Rows are points. Each copy is the shape, with its points in the same order, stretched, turned, moved and blurred by noise. Some copies are also mirrored. Which?

Shape (6 x 2):
[[ 49  12]
 [-10  10]
 [ 52 -38]
 [-32  -9]
 [-22   2]
 [ 51 -26]]
Copy 1:
[[ 38  26]
 [ -5  10]
 [ 67 -15]
 [-10 -14]
 [-10  -1]
 [ 61  -6]]
Copy 1 is: only turned
Copy 2 (6 x 2):
[[ 48 -38]
 [ -7 -16]
 [ 77 -10]
 [-23  14]
 [-23   3]
 [ 69 -16]]
Copy 2 is: mirrored
Copy 3, 6 rows:
[[ 42  18]
 [ -7  -8]
 [ 29  66]
 [-37  -4]
 [-24 -10]
 [ 29  55]]
Copy 3 is: mirrored
Copy 4 (6 x 2):
[[ 11 -44]
 [ 11   6]
 [-21 -43]
 [ -1  25]
 [  5  18]
 [-21 -43]]
Copy 4 is: only turned

Shape (7 x 4):
[[ -4 -53 -67  -9]
 [-12  15   0 -23]
 [  8 -30  53 -27]
 [ 25  30  37  33]
 [  7  36 -26  -4]
 [-51 -26  -8 -10]
 [-30   6  55  26]]
Copy 1:
[[-61 -50 -36 -30]
 [ 29   3  -3 -11]
 [ -7  -3  47  -5]
 [  4  63 -12   5]
 [ 21  26 -41   7]
 [ 16 -40  11 -60]
 [ 24  29  31 -53]]
Copy 1 is: only turned
Copy 2:
[[ 47 -42   5   4]
 [  0   8   1 -23]
 [-25  20  81  -8]
 [-20  44   6  20]
 [ 22  15 -28 -16]
 [-12 -36   0  -8]
 [-51  10  20  16]]
Copy 2 is: only turned
Copy 3 (7 x 4):
[[ 24  -3 -58 -50]
 [-22  -5 -10  10]
 [-44 -58  36 -52]
 [ -1  47  37 -16]
 [-11  53 -23  15]
 [ 28 -59 -22   7]
 [ 24 -32  44   6]]
Copy 3 is: only turned
Copy 4, 7 rows:
[[-33  53  -3 -23]
 [ -7 -34 -34  -6]
 [  3 -57  20 -11]
 [ 65 -44 -22  21]
 [ 17 -16 -54  -7]
 [-45  -9  -2  27]
 [ 16 -53   3  54]]
Copy 4 is: mirrored

Shape (13 x 8):
[[-17  -1 -32  62 -32  21   4  -7]
 [-31 -31   3 -29  41  19   6 -49]
 [-21  -9  39   8   7  75 -18 -36]
 [ -6   6 -13  11 -20 -29 -34  41]
 [-71  47  -2  24 -35  35 -31 -35]
 [-20 -54  -2 -19  -6  34  22 -16]
 [ 40  -7   1  35  20  59 -23 -33]
 [ 27 -17 -30 -18  -5 -16 -54  15]
 [ 29  48 -52 -18 -24 -12 -18  27]
 [-10 -27 -25 -26   2  -9  -8  46]
 [ 25 -17 -53  15 -27  21 -54  65]
 [-30 -16 -21   1  41  61 -38 -11]
 [-16  35  -7  -1   3 -11 -24  43]]
Copy 1, 13 rows:
[[ 31  -9  14 -42 -36  11 -30 -22]
 [  7  35 -48  20  45   4  -5 -44]
 [ -1   7  -6 -14  12 -38   2 -76]
 [-44 -18   4   4 -15 -20 -34   7]
 [-22  -1 -44 -69 -38 -10  -8 -55]
 [  1  32   7  27  32  24 -13 -40]
 [ 43  19  11  -9 -13 -49  -9 -37]
 [-34  32  -1  23   2 -34 -42  15]
 [-28  30 -11  12 -65  -9  -3  27]
 [-41  16   1  55   1   7 -33  -4]
 [-34  24  34  28 -46 -31 -60  -1]
 [ -1  39 -44  23  -8 -29 -35 -64]
 [-48 -17 -19  16 -37 -24 -15  -4]]
Copy 1 is: only turned
Copy 2:
[[-12 -17   2  60  -3 -17  16  26]
 [ 14  43 -32  21  28 -18 -62  -8]
 [-18  12  43  18  48 -50 -42   1]
 [-13 -42 -42  12  -7 -48  41  23]
 [ 22   7  13  13  -8 -69  -2  82]
 [-36  42 -30  55  15 -38 -46 -27]
 [-28 -35  42  22  51  32 -32 -15]
 [-28 -52 -55  11  16   2  -6   5]
 [-34  -8 -47 -14 -26  30  34  43]
 [-37   8 -69  28  17 -36  16   4]
 [-74 -60 -39  38  44  -7  33  24]
 [-13   8  -7  29  85 -12 -25  32]
 [-10  -7 -31 -15  10 -43  55  40]]
Copy 2 is: only turned
